Each wall is flat, endless, passes through zero and stands at right angles to its row. A trip goes straight from one point to another. Which walls does it cross, in order?

Walls:
(1): +0.61	+0.23	+0.41
(2): +0.33	+0.52	-0.11
(3): -0.11	-0.51	+0.09
(4): +0.31	+0.24	+0.10
(5): +0.34	-0.38	-0.69
Trips:
-0.25	-0.17	-0.90 to -0.01	+0.18	-0.72 => 3, 2
-0.23	+0.40	-0.06 to -0.03	-0.06	-0.52 => 4, 5
-0.24	-0.47	-0.36 to -0.11	+0.14	-0.08 => 3, 2, 5
-0.21	-0.41	+0.04 to +0.24	-0.33	+0.25 => 1, 4

Walls:
(1): +0.55	-0.11	-0.17	-0.01	+0.25	+0.00	+0.02	+0.13	+0.76
(2): -0.11	+0.34	+0.23	+0.78	+0.06	+0.36	-0.14	+0.07	-0.44
(3): -0.24	-0.14	-0.16	-0.07	+0.37	-0.11	-0.05	+0.12	+0.09
(4): +0.02	+0.05	+0.17	-0.32	-0.09	-0.34	-0.28	-0.06	-0.34
(5): +0.38	-0.53	-0.29	-0.32	+0.26	+0.64	-0.33	+0.12	-0.36
(6): -0.15	-0.05	-0.11	-0.02	-0.16	-0.12	-0.08	-0.15	+0.01
(7): +0.00	+0.67	-0.19	-0.05	-0.20	-0.07	-0.05	+0.54	-0.14
(8): +0.24	+0.11	+0.57	-0.23	-0.46	-0.40	-0.05	-0.43	-0.09
Trips:
+0.07	+0.50	+0.26	+0.17	-0.11	-0.06	-0.20	+0.38	-0.01 to +0.20	-0.17	+0.03	+0.17	+0.41	+0.04	+0.12	-0.47	-0.69 => 5, 7
+0.26	+0.27	+1.14	+0.05	-0.08	+0.22	-1.04	-0.38	-0.34 to -0.01	+0.23	-0.14	-0.35	+0.48	-0.31	-0.07	-0.40	-0.43 => 6, 3, 2
+0.20	-0.23	+0.30	-0.24	-0.22	-0.24	-0.06	-0.02	+0.51 to +0.17	-0.03	-0.12	-0.01	-0.06	+0.37	+0.20	-0.18	-0.31 => 5, 6, 4, 1, 2, 8
-0.29	+0.73	+0.01	+0.39	-0.59	+0.55	-0.09	-0.28	+0.09 to +0.04	-0.35	+0.07	+0.43	+0.22	+0.14	-0.28	+0.24	-0.10 => 8, 6, 5, 7, 3, 1
+0.58	+0.04	-0.15	+0.51	-0.48	-0.13	+0.01	+0.23	-0.55 to -0.01	+0.10	-0.13	+0.26	-0.10	-0.42	+0.61	+0.23	+0.25 => 5, 4, 1, 8, 2, 3
-0.20	-0.35	-0.23	+0.21	+0.12	-0.22	+0.46	-0.33	-0.61 to +0.18	+0.03	-0.15	-0.34	+0.03	+0.06	-0.09	+0.58	-0.63 => 7, 6

Walls:
(1): -0.61	-0.27	+0.11	-0.06	-0.08	-0.05	-0.41	-0.16	-0.06	-0.25	-0.13	+0.23	+0.29	-0.03	-0.31	-0.50	-0.12	+0.51
(2): +0.11	+0.03	-0.23	+0.00	+0.36	-0.29	+0.19	-0.16	+0.02	+0.01	-0.32	-0.07	-0.28	-0.74	-0.47	-0.38	-0.80	-0.48
(3): -0.37	+0.12	+0.24	+0.21	-0.41	+0.17	+0.05	-0.07	+0.20	+0.52	+0.04	+0.05	+0.34	+0.08	-0.20	-0.07	-0.59	-0.04
(4): -0.06	+0.21	+0.19	-0.19	+0.31	+0.22	-0.40	+0.05	+0.56	+0.35	+0.28	+0.65	-0.45	-0.29	-0.43	+0.12	-0.58	+0.17
(5): +0.42	+0.02	+0.13	+0.19	+0.35	+0.69	+0.16	-0.26	-0.16	-0.36	-0.65	-0.52	-0.09	-0.58	-0.06	-0.36	-0.59	-0.23
(6): +0.38	-0.44	+0.14	+0.12	-0.34	-0.06	+0.45	+0.35	-0.11	-0.06	-0.28	+0.07	-0.18	+0.20	-0.30	-0.02	+0.51	-0.03
(7): +0.16	-0.35	+0.24	-0.07	+0.00	+0.24	+0.41	-0.11	-0.05	-0.15	-0.64	+0.07	-0.63	-0.20	-0.14	-0.29	+0.22	+0.14
Trips:
+0.59	-0.08	+0.35	-0.17	-0.06	+0.08	+0.00	+0.27	+0.19	-0.57	+0.19	+0.00	+0.17	+0.15	-0.05	-0.79	+0.27	+0.21 to -0.39	-0.81	+0.68	-0.05	-0.23	+0.04	+0.26	-0.03	-0.33	-0.12	+0.34	+0.07	-0.26	-0.06	-0.23	-0.26	+0.49	+0.17 => 5
-0.21	+0.00	-0.87	-0.08	-0.23	-0.02	+0.02	-0.09	-0.68	+0.02	+0.18	-0.67	+0.01	+0.48	+0.37	+0.04	+0.18	+0.13 to -0.07	+0.12	+0.02	-0.40	+0.16	+0.68	+0.70	+0.44	-0.12	-0.11	-0.02	-0.43	-0.26	-0.25	+0.02	+0.33	-0.97	+0.00 => 5, 2, 3, 7, 4
-0.47	+0.33	+0.04	+0.43	-0.13	-0.49	-0.42	-0.21	+0.03	+0.45	-0.58	+0.05	-0.12	+0.21	-0.09	-0.39	+0.19	-0.41 to +0.41	-0.10	-0.54	+0.23	-0.25	+0.03	+0.23	+0.24	+0.21	+0.09	+0.28	+0.13	+0.50	+0.32	-0.57	+0.26	-0.13	-0.30 => 6, 1

Walls:
(1): +0.71	-0.51	-0.01	+0.01	+0.41	-0.14	-0.50	-0.05	+0.18	-0.20	+0.02	-0.73	-0.23	+0.15	+0.17	+0.03	+0.14	+0.04	+0.41	+0.08	+0.23	-0.11	+0.25	-0.07	+0.45	-0.12	-0.16	-0.02	-0.20	-0.55	-0.52	+0.05	+0.23	-0.29	-0.30	-0.03	-0.03	+0.11	+0.60	-0.09	+0.23	+0.11	+0.29	-0.21	+0.03	-0.18	+0.11	+0.26
(2): -0.33	-0.25	-0.20	-0.05	-0.30	+0.38	+0.27	+0.54	-0.12	+0.00	-0.01	+0.26	-0.39	+0.05	+0.08	-0.17	-0.04	+0.02	-0.41	-0.28	+0.05	+0.13	-0.05	+0.21	-0.11	-0.34	-0.08	-0.35	-0.15	+0.19	+0.14	-0.27	+0.71	-0.52	-0.30	-0.11	-0.19	-0.11	-0.14	-0.11	-0.73	+0.70	+0.29	+0.34	-0.81	-0.58	+0.24	-0.03
(3): -0.16	-0.27	+0.19	-0.15	+0.46	-0.21	+0.30	+0.01	+0.00	-0.12	+0.27	+0.41	-0.36	+0.12	+0.17	-0.42	-0.57	-0.12	-0.27	-0.05	+0.16	-0.64	-0.09	-0.52	+0.38	+0.15	-0.15	+0.05	-0.21	-0.53	-0.54	-0.06	+0.09	+0.30	-0.42	-0.37	+0.48	+0.31	+0.30	-0.20	+0.01	+0.58	+0.02	+0.20	+0.42	-0.35	-0.17	-0.19
(4): -0.08	-0.23	+0.10	+0.27	+0.15	-0.47	+0.02	+0.03	-0.08	-0.51	-0.09	+0.22	-0.34	+0.29	-0.17	-0.11	+0.18	-0.38	+0.17	-0.02	+0.14	+0.13	+0.66	+0.11	+0.50	-0.36	+0.12	+0.56	-0.34	-0.17	-0.26	-0.77	-0.02	+0.09	-0.19	-0.09	+0.01	-0.31	+0.26	+0.00	+0.07	-0.54	-0.33	-0.27	-0.05	+0.49	+0.51	-0.55
(5): -0.02	+0.19	-0.05	+0.30	-0.24	+0.40	-0.02	-0.52	+0.19	+0.06	-0.21	-0.43	+0.08	-0.16	+0.22	-0.25	+0.05	+0.23	-0.08	+0.07	+0.00	-0.14	-0.32	-0.04	+0.23	-0.03	-0.33	-0.13	+0.68	-0.48	-0.29	+0.40	-0.44	-0.29	-0.19	+0.34	+0.32	-0.57	+0.01	-0.18	+0.34	+0.04	+0.17	+0.16	-0.18	+0.46	-0.41	-0.44
(6): +0.39	+0.01	+0.00	-0.44	+0.33	+0.16	+0.41	+0.18	+0.05	-0.74	-0.62	+0.22	-0.41	-0.32	-0.13	-0.45	+0.12	-0.36	+0.15	+0.42	+0.10	-0.10	-0.33	-0.01	+0.42	+0.15	-0.01	+0.08	+0.17	-0.14	-0.21	-0.08	-0.14	-0.47	+0.66	-0.69	+0.04	-0.39	-0.04	-0.25	-0.19	-0.34	+0.16	-0.17	+0.10	-0.12	-0.06	+0.25
(7): +0.13	-0.39	-0.18	-0.13	+0.27	-0.47	+0.05	-0.10	+0.68	-0.39	+0.06	-0.38	+0.08	-0.09	+0.62	-0.02	-0.09	-0.27	-0.15	+0.05	+0.22	-0.20	-0.13	+0.25	-0.04	+0.04	-0.60	+1.10	-0.14	+0.30	+0.34	-0.35	+0.03	+0.14	-0.28	-0.07	-0.25	+0.01	-0.28	-0.23	+0.27	+0.11	-0.12	+0.20	+0.21	-0.31	+0.11	+0.30
(8): -0.10	-0.45	-0.04	+0.17	+0.22	+0.11	+0.31	+0.11	+0.14	-0.23	+0.15	+0.75	-0.15	-0.06	+0.50	+0.17	+0.12	+0.08	+0.15	+0.22	-0.25	+0.59	+0.01	+0.17	-0.08	+0.42	-0.34	-0.39	+0.45	-0.66	-0.09	-0.28	-0.67	+0.33	+0.19	+0.10	-0.20	+0.81	-0.15	+0.13	-0.28	-0.06	+0.13	+0.19	+0.22	-0.44	-0.13	+0.20
Trips:
+0.08	-0.06	+0.30	+0.10	+0.07	-0.28	+0.28	-0.17	-0.32	+0.27	+0.47	+0.27	+0.16	-0.36	-0.36	+0.10	+0.45	-0.15	-0.48	-0.56	-0.12	+0.07	+0.00	-0.21	-0.52	+0.01	-0.29	-0.35	-0.09	+0.08	+0.01	-0.32	+0.26	-0.16	-0.18	+0.07	-0.08	+0.22	+0.13	-0.90	+0.29	+0.41	-0.23	+0.30	+0.18	+0.25	-0.34	-0.33 to -0.12	+0.04	-0.21	-0.38	-0.30	+0.61	+0.02	+0.05	-0.43	+0.55	-0.19	-0.15	+0.09	+0.56	-0.18	+0.33	+0.45	+0.30	-0.27	-0.19	-0.28	-0.13	+0.24	-0.17	+0.02	+0.05	+0.54	-0.37	-0.06	+0.07	+0.05	+0.15	-0.02	-0.06	-0.12	-0.10	-0.13	+0.44	-0.26	-0.24	+0.09	-0.48	+0.29	+0.00	+0.05	+0.10	+0.23	-0.55 => 3
+0.52	+0.12	+0.02	+0.26	+0.12	-0.53	+0.09	-0.21	+0.13	-0.02	+0.83	+0.24	-0.18	+0.40	+0.04	+0.08	+0.22	-0.08	-0.38	-0.12	+0.54	+0.40	-0.02	-0.39	-0.35	-0.37	-0.11	+0.23	+0.30	+0.10	-0.08	+0.63	-0.59	-0.19	-0.38	-0.36	+0.66	+0.01	+0.25	+0.03	+0.46	-0.29	-0.66	+0.16	+0.26	+0.24	+0.11	+0.11 to -0.16	+0.02	-0.40	-0.79	-0.05	+0.40	-0.39	-0.43	+0.75	-0.19	-0.03	-0.37	+0.09	-0.63	-0.35	-0.24	+0.57	-0.02	-0.46	+0.22	+0.49	-0.15	-0.29	+0.38	+0.10	-0.34	-0.36	-0.44	-0.26	+0.34	+0.17	-0.15	+0.57	+0.06	+0.26	-0.16	+0.18	+0.07	+0.21	-0.30	+0.20	-0.19	+0.17	-0.06	+0.58	+0.44	+0.33	-0.30 => 6, 3, 4
-0.11	-0.02	+0.27	-0.32	-0.53	+0.31	-0.04	+0.11	+0.37	-0.46	-0.19	-0.68	-0.40	+0.00	+0.48	+0.35	-0.32	+0.38	-0.72	+0.19	+0.07	-0.09	-0.31	+0.67	+0.61	+0.60	-0.44	-0.50	-0.19	-0.46	+0.26	+0.04	-0.99	-0.30	+0.04	+0.20	+0.53	-0.49	+0.26	-0.56	-0.37	-0.33	+0.50	-0.59	+0.76	+0.39	-0.08	-0.17 to +0.24	+0.74	-0.38	+0.02	-0.31	-0.66	+0.33	-0.12	+0.06	-0.34	-0.06	-0.42	-0.36	+0.23	-0.75	+0.32	+0.24	+0.33	-0.13	+0.25	+0.63	+0.16	-0.50	+0.47	-0.64	+0.06	-0.35	-0.02	+0.18	-0.41	-0.15	+0.10	+0.11	+0.02	+0.02	-0.25	-0.19	-0.07	-0.16	-0.02	+0.41	+0.03	-0.04	+0.27	+0.87	+0.17	+0.01	+0.35 => 3, 8
-0.09	+0.11	+0.35	-0.01	+0.08	+0.16	-0.21	+0.25	-0.71	-0.53	-0.09	-0.49	-0.33	+0.10	+0.15	-0.15	+0.20	-0.57	+0.17	+0.29	-0.11	+0.24	+0.04	+0.23	-0.07	+0.04	+0.06	+0.36	-0.05	+0.22	+0.60	+0.96	+0.01	-0.23	-0.31	-0.17	+0.00	+0.45	+0.24	+0.17	-0.13	+0.13	+0.08	+0.29	-0.34	-0.20	+0.83	-0.15 to +0.54	+0.13	+0.07	-0.06	-0.10	-0.20	-0.54	-0.04	-0.27	-0.21	+0.09	-0.19	-0.12	-0.64	+0.51	-0.66	-0.01	+0.22	-0.32	+0.38	+0.40	+0.02	-0.32	+0.41	-0.13	+0.27	-0.01	-0.06	+0.34	+0.06	+0.01	+0.42	-0.15	+0.24	+0.13	-0.12	-0.01	-0.57	+0.56	+0.13	-0.31	-0.56	-0.07	-0.10	-0.15	-0.44	+0.07	+0.04 => 4, 5, 2

Walls:
(1): +0.15	-0.48	+0.09	+0.15	+1.11	+0.31	-0.31	+0.22	-0.22	+0.03	-0.15	+0.08	-0.25	-0.67	+0.74	-0.35	+0.13	-0.43	-0.47	+0.07	+0.06	+0.39	+0.11	-0.44	+0.36	-0.54	-0.09	+0.08	-0.05	+0.11	-0.59	+0.03	-0.10	-0.17	-0.21	+0.55	+0.20	-0.23	-0.40	-0.43	-0.48	+0.13	-0.15	-0.32	+0.06	-0.50	-0.19	-0.13
(2): -0.58	-0.27	+0.25	-0.14	+0.19	-0.01	+0.65	-0.12	-0.27	-0.34	-0.09	-0.10	+0.08	+0.28	-0.26	-0.16	-0.12	-0.11	-0.08	+0.01	+0.07	-0.27	+0.05	-0.30	+0.22	-0.16	-0.63	+0.31	+0.07	-0.23	+0.01	+0.00	-0.42	-0.66	-0.04	+0.30	-0.36	-0.14	+0.56	+0.47	+0.09	+0.08	+0.12	+0.21	-0.05	-0.49	-0.53	-0.25
(3): -0.04	-0.22	-0.03	-0.60	+0.48	-0.16	+0.20	+0.57	+0.11	+0.40	-0.17	-0.23	-0.32	-0.11	+0.29	-0.39	-0.17	+0.22	+0.19	+0.22	-0.31	+0.48	-0.06	+0.28	+0.15	+0.40	-0.31	+0.34	-0.40	-0.09	+0.10	+0.56	+0.07	+0.30	+0.16	-0.03	+0.02	-0.34	-0.04	-0.45	+0.12	+0.11	+0.44	+0.14	-0.10	+0.42	-0.45	-0.03
(4): -0.68	+0.00	+0.09	+0.23	+0.26	-0.52	-0.07	+0.24	-0.03	-0.03	+0.20	+0.31	-0.29	-0.17	+0.14	+0.08	+0.21	-0.46	+0.01	-0.49	+0.24	-0.47	+0.07	+0.10	+0.13	+0.39	-0.26	+0.31	+0.20	+0.33	+0.12	+0.14	-0.08	-0.33	-0.06	+0.08	-0.72	+0.29	+0.20	+0.10	+0.20	-0.79	+0.28	-0.30	+0.13	-0.06	-0.33	+0.49
(5): +0.19	+0.47	+0.49	-0.60	+0.81	+0.15	-0.61	+0.20	-0.03	+0.43	-0.47	+0.48	+0.66	+0.34	-0.05	-0.15	-0.02	-0.15	+0.45	+0.29	-0.33	+0.07	-0.01	-0.22	+0.14	-0.03	+0.31	-0.22	+0.18	+0.30	-0.14	+0.37	-0.48	+0.38	-0.12	+0.22	+0.17	+0.15	-0.32	-0.35	+0.24	+0.55	+0.36	+0.13	+0.30	+0.10	-0.11	-0.77
(6): +0.16	-0.18	-0.21	-0.41	-0.33	+0.17	+0.62	-0.36	-0.49	-0.44	-0.32	-0.20	+0.18	+0.06	+0.17	-0.32	-0.04	-0.09	-0.22	+0.73	+0.30	+0.10	+0.04	-0.20	-0.26	+0.12	-0.09	+0.27	-0.02	+0.02	+0.10	-0.24	+0.32	+0.18	+0.13	+0.08	+0.13	+0.11	-0.57	+0.49	+0.23	+0.15	-0.11	+0.04	+0.01	-0.40	-0.16	+0.08
(7): +0.03	+0.00	-0.19	-0.02	-0.20	+0.44	+0.09	-0.33	-0.48	+0.09	-0.25	+0.38	+0.66	+0.25	-0.11	+0.63	+0.03	+0.36	-0.08	-0.26	+0.21	+0.50	+0.34	-0.20	+0.26	-0.36	+0.14	-0.36	-0.38	+0.57	+0.19	+0.06	+0.11	-0.09	+0.15	+0.03	+0.16	+0.78	-0.19	+0.17	-0.48	+0.10	-0.96	+0.69	-0.05	+0.50	+0.19	+0.30
Trips:
+0.17	+0.35	-0.24	-0.25	+0.06	-0.07	+0.04	+0.05	+0.77	+0.18	+0.15	-0.03	-0.15	-0.35	-0.05	-0.17	+0.34	+0.05	+0.16	+0.06	+0.18	-0.15	+0.08	-0.23	-0.33	-0.11	+0.74	+0.06	-0.11	+0.22	+0.01	+0.00	+0.03	-0.21	-0.06	+0.20	+0.20	+0.10	-0.55	+0.67	-0.22	-0.09	+0.57	+0.30	+0.23	+0.08	+0.28	+0.23 to +0.19	-0.16	+0.52	-0.05	+0.16	-0.10	-0.11	+0.49	+0.02	-0.54	+0.11	+0.32	-0.37	-0.23	-0.06	+0.33	-0.04	-0.14	+0.67	+0.12	+0.37	-0.04	+0.04	+0.69	+0.20	+0.43	+0.15	-0.29	+0.45	+0.03	+0.05	-0.25	+0.07	+0.24	+0.70	-0.07	+0.11	+0.33	-0.02	-0.19	+0.07	-0.01	-0.30	-0.22	+0.70	+0.25	-0.32	+0.08 => 4, 6, 3
-0.19	+0.01	+0.33	-0.58	-0.01	+0.79	+0.20	+0.31	+0.03	+0.12	+0.16	-0.22	-0.06	+0.07	+0.33	-0.24	-0.07	-0.82	-0.25	-0.08	+0.58	+0.07	+0.10	+0.46	+0.21	-0.24	-0.34	-0.18	+0.49	-0.08	-0.26	+0.51	+0.39	-0.23	+0.24	-0.03	-0.28	-0.52	+0.02	+0.05	-0.08	+0.34	+0.30	-0.22	-0.31	-0.08	-0.24	+0.43 to +0.03	+0.23	+0.11	+0.09	-0.63	+0.04	+0.17	-0.04	+0.27	-0.04	+0.09	+0.34	+0.59	-0.54	+0.30	-0.09	-0.32	-1.00	-0.20	-0.12	-0.15	-0.52	+0.23	-0.01	+0.08	+0.18	+0.37	+0.09	+0.75	+0.16	+0.21	+0.13	-0.34	+0.20	+0.04	-0.03	+0.35	-0.34	+0.05	+0.42	-0.41	-0.13	-0.05	-0.65	-0.25	-0.13	-0.14	-0.25 => 3, 5, 2
+0.43	+0.29	+0.01	+0.24	-0.38	+0.27	+0.21	+0.28	-0.16	+0.25	-0.31	-0.06	-0.44	-0.02	+0.16	-0.64	-0.22	-0.71	+0.20	-0.87	-0.55	-0.06	-0.24	-0.11	+0.03	-0.32	-0.06	-0.02	-0.59	-0.06	-0.40	-0.49	+0.42	-0.08	+0.32	-0.60	-0.70	+0.42	+0.36	-0.33	+0.32	-0.52	+0.06	+1.18	+0.06	+0.37	-0.43	+0.49 to -0.32	+0.20	-0.26	+0.54	+0.17	+0.17	-0.30	+0.23	-0.05	-0.77	-0.78	-0.24	-0.52	-0.56	-0.20	-0.51	-0.20	-0.52	-0.35	+0.10	+0.11	-0.47	-0.18	+0.28	-0.21	-0.27	-0.02	+0.24	-0.05	+0.53	+0.17	-0.14	+0.38	+0.54	-0.15	-0.54	-0.16	-0.14	+0.06	+0.06	+0.35	-0.36	+0.14	+0.14	-0.52	-0.45	-0.07	-0.98 => 7, 2, 6, 1, 3
